Every row gives one point. The last column is the point's height on a tilted bowl or saddle (a function of degree 2), plus a little noise. Count its main directions that bend up, bend down and stay straight.

Points:
[[-71  50  95]
 [-28   4  -2]
 [ 22  -7 -19]
 [-13  14  -8]
 [ 20  34 -20]
 [  7 -24 -10]
 [ 90  30 -39]
 [-33 -32  -4]
 [-54  18  28]
 [ 76  21 -35]]
Directions: 1 up, 0 down, 1 straight

Points:
[[-68   5  95 -69]
 [ 48  -5 -19 -19]
 [-47 -37 -30  -6]
 [-77 -12  44 -32]
 [ -2  11  46  -7]
 [-50 -13 -47  -7]
 [ 26  56   2 -21]
 [ 11  -2  13   2]
 [-54 -26  -7  -4]
 [ 10 -14 -72 -20]
 [-14  36 -18  -4]
 [  4  10  20   2]
 [ 10 -46   3 -11]
 [ 21 -58 -33 -28]
 [  6 -48  -3 -11]
 [ 77  85 -49 -95]
 [ 14   1  13   0]]
Directions: 0 up, 3 down, 0 straight

Points (24 x 5):
[[-19  -3   7  18  -1]
 [ 17 -41   9 -66 -64]
 [-21  12 -42  30   2]
 [  4  13  80  -9  -6]
 [-25 -53 -15  28 -71]
 [ 45  14 -26  -1  -4]
 [-21   2 -30  78 -66]
 [ 32  32  95 -17 -43]
 [ -4  13 -80 -35 -25]
 [-60  45 -36  -8  11]
 [ 33  10  35  69 -95]
 [  2  -7 -37  14  -2]
 [-33 -14 -69   3 -21]
 [ 21 -40  43  -4 -15]
 [-17 -29  31 -16 -13]
 [  1  34  -3 -10  -3]
 [-12   3  29  12   1]
 [  2  -9  -5  -2   0]
 [-33  14 -20   8   9]
 [ 20  -6  -2   4  -1]
 [ 39  -3 -25  -4  -1]
 [ 20  -9 -26   7  -2]
 [ 24   2 -32   8   1]
 [ 19  44 -14  38 -31]]
Directions: 0 up, 2 down, 2 straight

Points (25 x 5):
[[ 62  21 -77  50  77]
 [ 46 -55  75  28  59]
 [ 62 -58  20 -16  21]
 [ 42  30  21  50  45]
 [ 20 -70 -19  51  50]
 [ 25 -62 -57   5  44]
 [ 53   9  31  25  38]
 [-36   8 -18  24  24]
 [ 23   1  73  29  54]
 [ 54  11 -42 -42  38]
 [ 41  22  29 -37  24]
 [-52  73  -6 -32  21]
 [-46  62  -2  35  18]
 [ 65  26 -30 -88  56]
 [ -2   8 -12  32  24]
 [  6 -34  49 -33  24]
 [ 84  19  16  22  50]
 [-15   9  -2  -8  16]
 [ 12  -9 -76 -33  51]
 [ 13  45 -86 -13  57]
 [ 12 -58  12 -47  18]
 [ -7  -6 -37 -19  25]
 [ 42  59  20  15  35]
 [ 40 -19  28 -34  18]
 [  1  27  38 -28  21]]
Directions: 3 up, 0 down, 1 straight

Points (42 x 7):
[[ 47 -16  26  73  31 -14  42]
 [-43   1  -4  27 -14   6  13]
 [  6  12   8  61  52  -3  26]
 [  2 -58  34   0 -30  13   1]
 [ 54 -28  10 -21  49 -20  47]
 [  3  37 -13  10 -29  31  13]
 [  5  13  66  -6  -5  64  15]
 [-16   2 -53  35  44  13  -4]
 [  4 -15   8  13 -50 -27   7]
 [ -6  24   0  25   0  -7   1]
 [ 28   5 -61  29 -17   8   3]
 [  6  -1 -22  18  -6  14   2]
 [ 14  44 -62  -9 -13 -60  21]
 [ 14  12 -31 -36  37   6  -9]
 [  5 -27 -10  -3  10  -9   5]
 [ 40  56 -41 -46  24  49  22]
 [-26 -13 -17  60 -25 -22  31]
 [ 23  24  11  41  33 -19  15]
 [ 43  15 -12 -17   9 -42  16]
 [ 10 -34 -11  -1  16 -18  13]
 [  3  31 -31 -13  57 -36  -6]
 [  5  53   9 -11  -8   4  13]
 [ -6 -13 -27 -14  -1  19  -5]
 [-20  20 -10   2  26 -18  -7]
 [ 12   9  -4 -18  -7 -22  -1]
 [ 20  25  33  31  25 -50  15]
 [  6 -17  -8 -23  25  20   0]
 [  3  58 -62 -13 -43  -1  25]
 [ 10  18  19 -21  14  36   8]
 [ 20 -33  25  -2   8 -17   9]
 [  5  15 -18  26 -28 -31  10]
 [-65  19 -13 -12 -22 -87  60]
 [ -3  28 -26  10  21 -17  -6]
 [  8 -34 -10  30 -23  -8  16]
 [ 36  29 -52 -28 -39  46   4]
 [ 46  59   9  57  95  20  95]
 [  3  57 -13  31 -19 -25  15]
 [ 18  52  40  -4  24  -4  24]
 [-24 -32 -41  40  -5  27  33]
 [-18  12  51  49  -1  -3   0]
 [-12  22 -42  27 -11   1   3]
 [-21  36  -6 -16  -6 -34   8]]
Directions: 3 up, 1 down, 2 straight
